Every row gives one point. Before rounding, the points of a table are all equally far from one centre. They may lie mostly on one side of it. Where is the centre, to within rounding?

Points (10 x 3)
[[ 59 -38 -41]
 [ 18   5 -60]
 [ 23  41  12]
 [ 54   4 -43]
 [-18 -10 -57]
 [ 47  -4 -53]
 [ 26 -39 -61]
 [ 11 -41 -62]
 [-17  35 -13]
 [ 26 -12 -63]]
Centre: [ 12 -20  -2]

Points (11 x 8)
[[-54  26  14  61 -52   2  45  -7]
 [-47  29  13  48 -28  45  31 -35]
 [-74  43   0  22  10  45  30 -11]
 [-46  65  37  24 -17 -49  18  -5]
 [-38  44  18  19 -48  -5   3 -35]
 [-79   0  24  23 -33  38   1  24]
 [-44  32  44  17 -49  64  17   4]
 [-49  40 -10  51 -61  40  38  37]
 [-35  20  30  27 -49 -42  39   6]
 [-27  59  33  73 -64 -29  15  22]
 [-43  40  13  46 -69   6  28  -9]]
Centre: [-10  34  19  40   2  12   6  29]

Points (17 x 11)
[[ 30 -14   7  14 -11   6  59 -24  57 -21 -55]
 [ 33 -34  38  33 -25  33  26 -47  54  -9 -55]
 [ -1   1  57   8 -27  57  47  -3  67 -17 -68]
 [ 46  23  63  11  10  45  16 -20  55   9 -59]
 [ 52 -11  -1  28 -23  45  54 -21  39 -28 -58]
 [ 36  18  39  11 -18  32  44 -17  62  -2 -70]
 [ 21  -7  32   2 -27  23  51   9  43 -36 -73]
 [ 55 -10  17   9 -27  26  38  -5  56  -4 -82]
 [ 38  -5  19  11  -7  12  45 -11  89   2 -56]
 [ 28  -5  27   2 -24  18  29 -33  48  -9 -85]
 [ 63 -31  25 -15 -31  54  54   2  54 -18 -76]
 [ 31   3  10  16 -19  32  41 -22  53 -42 -66]
 [ 59  27   0 -11 -23  58  53 -10  81  -9 -43]
 [ 29  11  31  26 -17  40  22  -5  95  -3 -56]
 [  7  -4  45  -1 -16   2  34  -6  64 -40 -42]
 [ 27  -5  50  34 -31  57  24 -29  42 -22 -62]
 [ 18 -12  43  20 -24  18  10 -36  30 -28 -63]]
Centre: [ 12 -22   8 -20  -4  60  13   2  33  11 -17]
